Every row gives one point. The points of each table are mixes of a few directions, plus a little noise. How many directions does each table use, and how many do they share? Where both have some left over, give the other angles between the two spaces (their principal angles), to ten degrees, smallest first.

First (4 x 3):
[-.35 .28 .26]
[-.25 .20 .19]
[.53 -.41 -.39]
[.09 -.06 -.06]
Second (4 x 3):
[.05 .12 -.25]
[-.12 -.22 .49]
[.30 .05 -.60]
[-.24 .04 .37]
Directions: first 1, second 2, shared 1

First (9 x 6):
[-.15 .21 -.22 .82 -.50 .94]
[-.05 .07 -.07 .27 -.18 .31]
[.01 -.02 .01 -.07 .04 -.07]
[.06 -.07 .08 -.32 .20 -.35]
[-.01 .01 .00 .02 .00 .02]
[.03 -.05 .05 -.19 .13 -.23]
[-.04 .08 -.08 .29 -.18 .33]
[.09 -.12 .12 -.48 .30 -.56]
[.06 -.08 .09 -.33 .21 -.39]
Second (6 x 6):
[.01 -.05 -.19 .08 -.08 -.07]
[-.14 -.03 .30 -.25 .09 .20]
[.25 .12 -.41 .42 -.10 -.31]
[-.06 -.27 -.55 .05 -.23 -.13]
[-.03 -.07 -.08 -.03 -.04 .01]
[-.04 .31 .94 -.27 .34 .33]
Directions: first 1, second 2, shared 0; angles 80

First (8 x 9):
[.11 .16 .70 -.31 .22 .30 .23 .39 -.22]
[.38 -.05 -.64 .59 -.25 -.65 -.17 -.12 -.01]
[-.47 -.31 -.61 -.03 -.19 .09 -.55 -.30 .27]
[-.16 .11 .38 -.19 .17 .41 .10 .30 -.11]
[.23 -.09 .29 -.32 -.05 -.17 -.13 -.03 -.03]
[.07 .18 .21 .10 .13 .14 .23 .28 -.16]
[-.17 -.11 -.61 .29 -.15 -.18 -.09 -.38 .22]
[.01 .11 .28 -.13 .13 .07 .39 -.13 .03]
Second, 7 rows:
[-.04 .22 -.28 .54 .08 .07 .31 .17 -.08]
[.03 -.18 .23 -.44 -.06 -.05 -.24 -.14 .07]
[.07 -.38 .49 -.94 -.14 -.11 -.53 -.29 .14]
[-.03 .19 -.23 .46 .07 .06 .26 .15 -.07]
[-.01 .04 -.05 .11 .02 .01 .06 .03 -.02]
[-.06 .35 -.44 .85 .12 .11 .48 .27 -.13]
[.04 -.23 .30 -.58 -.09 -.07 -.33 -.18 .08]
Directions: first 4, second 1, shared 1

First, 9 rows:
[.15 .08 .26 .48 .30 -.34 -.23 .48 .43 -.46 .50 -.41]
[-.30 -.02 -.05 -.09 -.06 .11 .08 -.08 -.30 .08 -.10 .23]
[.17 -.05 .15 -.22 -.02 -.08 .08 .01 -.27 .07 -.20 -.07]
[.33 .08 .06 .09 .29 .15 -.27 .12 .23 -.05 -.06 -.34]
[-.94 .06 -.41 .38 -.11 .26 -.20 .06 .17 -.02 .43 .51]
[.05 -.01 .15 -.12 .12 .06 .29 -.14 -.27 -.08 -.22 -.05]
[.27 -.04 -.07 -.20 -.14 .05 .27 -.32 .08 .13 -.20 -.01]
[.45 -.04 -.02 -.11 -.23 -.34 -.14 -.28 -.06 .22 -.08 .22]
[-.18 -.05 -.06 -.21 -.15 .14 .11 .16 -.01 .12 -.06 -.09]
Second:
[.00 .02 .05 -.14 .17 .26 -.04 .09 -.15 .04 -.22 -.16]
[.01 .03 .10 -.26 .32 .48 -.06 .17 -.27 .08 -.42 -.31]
[.01 .06 .16 -.41 .50 .77 -.10 .27 -.43 .13 -.66 -.49]
[.00 -.01 -.03 .07 -.09 -.14 .02 -.05 .08 -.02 .12 .09]
[-.01 -.06 -.16 .41 -.51 -.77 .11 -.27 .43 -.13 .67 .50]
[.00 -.02 -.06 .14 -.16 -.26 .04 -.09 .15 -.05 .23 .17]
[.00 -.01 -.01 .03 -.03 -.04 .01 -.01 .03 -.01 .04 .03]
[-.01 -.03 -.08 .23 -.27 -.42 .06 -.15 .24 -.07 .36 .27]
[.00 -.02 -.07 .17 -.21 -.32 .04 -.12 .18 -.05 .28 .20]
[.01 .04 .10 -.26 .32 .50 -.07 .18 -.28 .08 -.43 -.32]
[.00 -.01 -.01 .03 -.04 -.06 .01 -.02 .03 -.01 .05 .03]
Directions: first 6, second 1, shared 1

First (8 x 20):
[-.09 .13 .12 .22 .06 -.01 .14 .18 -.15 -.06 .15 .02 .16 .09 -.18 .00 .04 -.06 .03 .11]
[-.31 .05 -.23 .02 .10 -.06 .06 -.11 -.06 .33 -.17 .09 -.13 -.11 .04 .04 .13 -.06 -.09 .14]
[-.24 .04 .02 .03 -.08 -.09 -.01 -.12 .25 .16 -.01 .35 .06 -.10 .06 -.14 .00 -.09 .12 .42]
[-.26 -.16 -.47 -.22 .07 -.03 -.01 -.30 .06 .46 -.37 .03 -.29 -.16 .22 .11 .17 .04 -.10 .02]
[-.03 .00 .29 -.30 -.29 -.08 .01 .35 .22 -.22 .27 .02 -.18 -.11 .25 .20 -.33 -.03 -.04 -.02]
[.06 -.09 -.26 .11 .20 .09 .09 -.08 -.25 .08 -.13 -.21 .05 .15 -.15 .05 .23 .09 -.01 -.19]
[.94 .26 .60 .31 .09 .20 -.39 .10 -.36 -.75 .19 -.46 .22 .14 -.34 -.29 -.26 .05 -.14 -.72]
[-.07 -.23 -.07 -.16 -.15 -.01 .10 -.02 .29 .00 .08 .16 .11 .09 .09 .03 .03 .07 .25 .23]
Second, 10 rows:
[.06 .11 .00 .01 .03 -.02 -.26 -.28 .05 .11 -.20 .08 -.12 -.19 .07 -.20 -.05 -.06 -.12 -.01]
[.26 .07 .16 .17 .12 -.07 -.38 -.11 .02 -.11 -.12 .14 .15 -.10 -.12 -.32 .10 -.03 .00 .03]
[.09 -.23 -.41 -.40 -.10 .12 -.21 -.67 .29 .33 -.45 -.05 -.37 -.18 .38 -.06 -.09 .12 -.07 -.19]
[-.16 .03 .03 -.07 -.24 .07 .13 -.30 .33 .12 .06 .21 .00 .00 .13 -.10 -.23 -.05 .17 .30]
[-.33 -.02 -.08 -.16 -.28 .11 .40 -.12 .24 .16 .15 .06 -.09 .09 .18 .16 -.25 -.02 .14 .22]
[.41 -.22 .16 .10 .00 -.01 -.28 -.09 .26 -.30 .03 .22 .45 .13 -.17 -.35 .16 .10 .35 .18]
[-.16 -.20 -.22 -.16 .05 .03 .44 .51 -.30 -.04 .18 -.38 -.10 .23 -.01 .55 .13 .13 -.06 -.30]
[-.19 -.09 .03 .02 -.05 .01 .46 .50 -.13 -.16 .36 -.14 .15 .28 -.12 .35 .05 .05 .13 .03]
[.14 .25 .11 .19 .25 -.12 -.41 -.01 -.26 .02 -.22 -.01 -.11 -.26 -.09 -.20 .09 -.11 -.31 -.17]
[-.14 .29 .22 .30 .21 -.13 .11 .58 -.47 -.13 .21 -.13 .04 -.01 -.25 .17 .09 -.13 -.23 -.09]
Directions: first 5, second 4, shared 3; angles 40

First, 8 rows:
[.23 -.14 -.11 -.28 .10 .15 .02 -.20 -.49 .29 .50 .29 .06 .29 .12 .31 .13 -.12 .36 -.07 .16 .09 .16 .17 -.12 .11 .30 -.13 -.09 -.12 -.21 .08]
[.30 -.18 -.14 -.35 .13 .20 .03 -.26 -.62 .37 .64 .37 .08 .37 .15 .40 .16 -.15 .46 -.09 .20 .12 .20 .22 -.16 .14 .38 -.17 -.12 -.16 -.26 .10]
[-.32 .19 .15 .38 -.14 -.21 -.03 .27 .66 -.39 -.68 -.39 -.09 -.39 -.16 -.42 -.17 .16 -.49 .09 -.21 -.13 -.21 -.23 .17 -.14 -.40 .18 .13 .17 .28 -.11]
[-.22 .13 .10 .27 -.10 -.15 -.02 .19 .47 -.28 -.48 -.28 -.06 -.28 -.11 -.30 -.12 .11 -.35 .07 -.15 -.09 -.15 -.16 .12 -.10 -.29 .13 .09 .12 .20 -.08]
[-.21 .12 .10 .25 -.09 -.14 -.02 .18 .43 -.26 -.44 -.26 -.06 -.26 -.10 -.27 -.11 .11 -.32 .06 -.14 -.08 -.14 -.15 .11 -.09 -.26 .12 .08 .11 .18 -.07]
[-.13 .08 .06 .15 -.05 -.08 -.01 .11 .26 -.16 -.27 -.16 -.03 -.16 -.06 -.17 -.07 .06 -.20 .04 -.08 -.05 -.08 -.09 .07 -.06 -.16 .07 .05 .07 .11 -.04]
[-.10 .06 .05 .12 -.04 -.07 -.01 .09 .21 -.12 -.21 -.12 -.03 -.12 -.05 -.13 -.06 .05 -.16 .03 -.07 -.04 -.07 -.07 .05 -.05 -.13 .06 .04 .05 .09 -.04]
[.44 -.26 -.20 -.52 .19 .29 .05 -.38 -.92 .55 .94 .55 .12 .55 .22 .59 .24 -.22 .68 -.13 .29 .18 .29 .32 -.23 .20 .56 -.25 -.17 -.23 -.39 .15]
Second:
[-.11 .41 .31 .15 -.47 -.31 .04 -.31 .33 -.20 -.53 -.43 -.32 -.53 -.43 -.30 -.25 .47 -.21 -.06 .02 -.08 -.24 -.01 .18 -.24 .05 .30 .09 .04 .22 -.15]
[-.04 .48 .43 .11 -.15 -.17 .04 -.49 .36 .19 .05 -.30 -.02 -.09 -.40 .23 -.27 -.30 -.15 -.04 .22 -.08 -.29 .14 -.04 -.12 -.11 .27 .07 -.25 .36 .12]
[.02 .13 .27 .03 -.28 -.02 .01 -.26 .34 -.08 -.03 -.12 -.08 -.41 -.52 -.05 .09 .22 -.05 -.08 -.15 .10 -.18 .05 -.14 -.11 -.29 .41 .11 .05 .35 -.17]
[-.09 -.51 -.59 -.13 .28 .23 -.13 .68 -.39 .12 .19 .42 .15 .26 .42 -.19 .26 -.25 -.15 .24 -.11 .12 .31 -.15 .20 .13 -.04 -.31 -.22 -.13 -.28 .06]
[.27 -.19 -.27 -.12 .20 .10 .14 .21 -.34 .38 .35 .28 .16 .36 .31 .04 .21 -.18 .15 .03 .09 .10 .41 .03 -.01 .05 .10 -.19 .06 -.10 -.25 .19]
[.23 .28 .26 .03 -.14 -.16 .20 -.36 .06 .08 -.04 -.18 -.07 -.02 -.08 .08 -.09 .21 .21 -.17 .14 -.05 .05 .11 -.10 -.09 .17 .09 .21 .09 .00 .06]
[-.23 -.24 .05 .03 .02 .15 -.22 .04 .14 -.63 -.23 .01 -.06 -.25 -.04 .01 .06 .35 .13 -.09 -.36 -.02 -.31 -.08 -.20 .14 -.13 .03 -.10 .41 .04 -.34]
[-.06 -.35 -.47 -.09 .53 .18 -.09 .48 -.49 .14 .24 .33 .24 .68 .75 .18 -.01 -.52 .07 .16 .13 -.08 .25 -.08 .11 .24 .24 -.59 -.22 -.11 -.45 .24]
Directions: first 1, second 5, shared 0; angles 30
